Rows are points. Any point is a mix of the corners, with weights that add up to 1. It lies inside the corners' shape when no weight is negative. Is each point inside? If not, which corners have a negative weight?
In the rows, 128 means zero.

Corners:
(1): [135 176 142]
(2): [200 157  86]
(3): [106  59 192]
(4): [129 183  81]
Points:
[122  83 170] -> inside
[120  99 157] -> inside
[145 151  92] -> outside (1)
[139 174 101] -> inside
[176 177  86] -> outside (3)
[132 175 102] -> inside
[136 145 104] -> outside (1)
[192 155  92] -> inside

Corners:
(1): [170 112 200  63  41 112 173 141 141 170 149]
(2): [126 121 147 145 128 106 141  91 141 158  93]
(3): [145  98 142 164 137 168  80 119 153  99 118]
(4): [149 122 156 154 194 133 110 163 132 103 121]
(5): [ 88  69 159  97 158 169 135 149 196  86 104]
(6): [111 114 102 113 123  61 142 109  81  50 185]
(7): [ 97  52  49 146 178  87  99 195  75  95 192]
(8): [ 91 169 169 121 116 142 111 132 185 122 110]
(9): [147 129  98 153 111  68 168 100 159 105 192]
(10): [156 193 164  51  77 133 200  75 160 189 137]
(11): [129  60  25 163 156  67 101 192  95  26 112]
(12): [131 187 185 116  52 161 229 117 156 125 178]
Points:
[129 129 137  88  74 105 175 143 142 115 167] -> outside (2, 3, 4)
[139 115 141 116 126 111 152 129 127 110 177] -> outside (2, 8, 11)
[121 114 115 131 123 115 149 149 124 101 161] -> inside
[116  74  98 150 153  88 100 148 116  77 137] -> outside (10, 12)

Corners:
(1): [242  79 123  86  65  97  39 168  97  97 167  95 151 132  78 188 120 155
 174  89]
(2): [ 96 102 183 100  77  88 148 199 151 192 113 113 123 124 112 177 109 173
 159 138]
(3): [135  92  97  93 137 164 158  98 117 124 170 129 161  95 126  72  71 171
 183  95]
(4): [142 156 164  82 151  53 141 170  69 130 157 177 131  95  81 108 139  93
 108  65]
(5): [100 111 152 191 104 195 131 159 186 114 210  53 180 136 160 186  78  73
  64 187]
(6): [148 106 153 134  64 137 134 119  42 176 207  83 186 169 123 149  95 102
  78 106]
(7): [214 138 104 125 160 167  84  83 106 189 144  73  72  88 118  94 147 159
  64 160]
(8): [ 83  49  96 114  54 123 122 203 160 126 206  71  26 159 112  57 117 144
  72  80]
(9): [153  61 123 150 163  54 113 147 122  65 173 141  94  96 191 125 136 174
 171 161]
(10): [210 176 188 134  66 198  57 126 114  90 101 167 161 134 114 143 127 132
 154 114]
(11): [170 157 123  84 116 173  53  84 140 135 111  70 135 179 168 108  65  69
 135  85]
(12): [116 120 177 168 120  98 150 185 150 166 103 180  69 168 102 207 198 108
 110  45]
(13): [173 195  83 135  49 138 111 152  52 160 194 206 104  80 161 216 178 138
  63  47]
(14): [116 104 156 158 166 199  71  86  91  94 175 142  85 126  92 116 132  64
 166 156]
(15): [110 150 146 191  82 162 150  77 155  84 100 171  60  98 124  98  49 108
 107 196]
(16): [183 200 105 156 167 209 136 169 100 134  49 155 166 152 178 192  67 141
 121 204]
(17): [112 170 183 107 154  75  39  88  44 119  99 106 177 136  85 231 188 189
  68  50]
(18): [149 118 150  83  95 169 102  67 116 106 111 172 193 181  84 183 128 109
 145 180]
(19): [ 84 178  84 192  76 136 156  60 138 153 178 160 110 120 108  95 170  91
 165 134]
(20): [190 182 140  70  82 176 126 166  75  59  89  84  86 188 143 185 170 117
  86  95]
(21): [168 175 122 155 164 115 101 127  34  68  59 104 186  62 149 138 160  91
  92  84]
Points:
[148 121 137 124 108 125 111 130 105 121 148 125 127 118 123 140 134 130
 124 104] -> outside (16)
[145 103 147 136 111 137  98 114 120 108 150  97 115 130 127 118 120 135
 137 120] -> outside (4, 13, 16, 18)
[105 117 122 101  75 132 111 122 149 152 184 120  71 135  97 138 137 128
 110  85] -> outside (6, 9, 10, 16, 21)
[150 129 134 132 116 137 101 115  98 109 151 113 129 126 125 140 135 120
 105 110] -> outside (2, 16)
[138 112 114 151 126 112 100 140 110 128 168 119 111 129 126 151 131 114
  91 119] -> outside (2, 3, 10, 20)
[148 132 121 126  98 138 116 125 115 130 141 116 133 134 139 160 119 130
 105 119] -> outside (4, 10, 14)
[126 146 142 139 114 148 131 133 106 122 134 137 136 133 136 149 120 113
 111 116] -> outside (1, 7)
[152 130 136 120 107 146  99 122 112 127 137 121 122 136 115 139 130 131
 110 121] -> inside
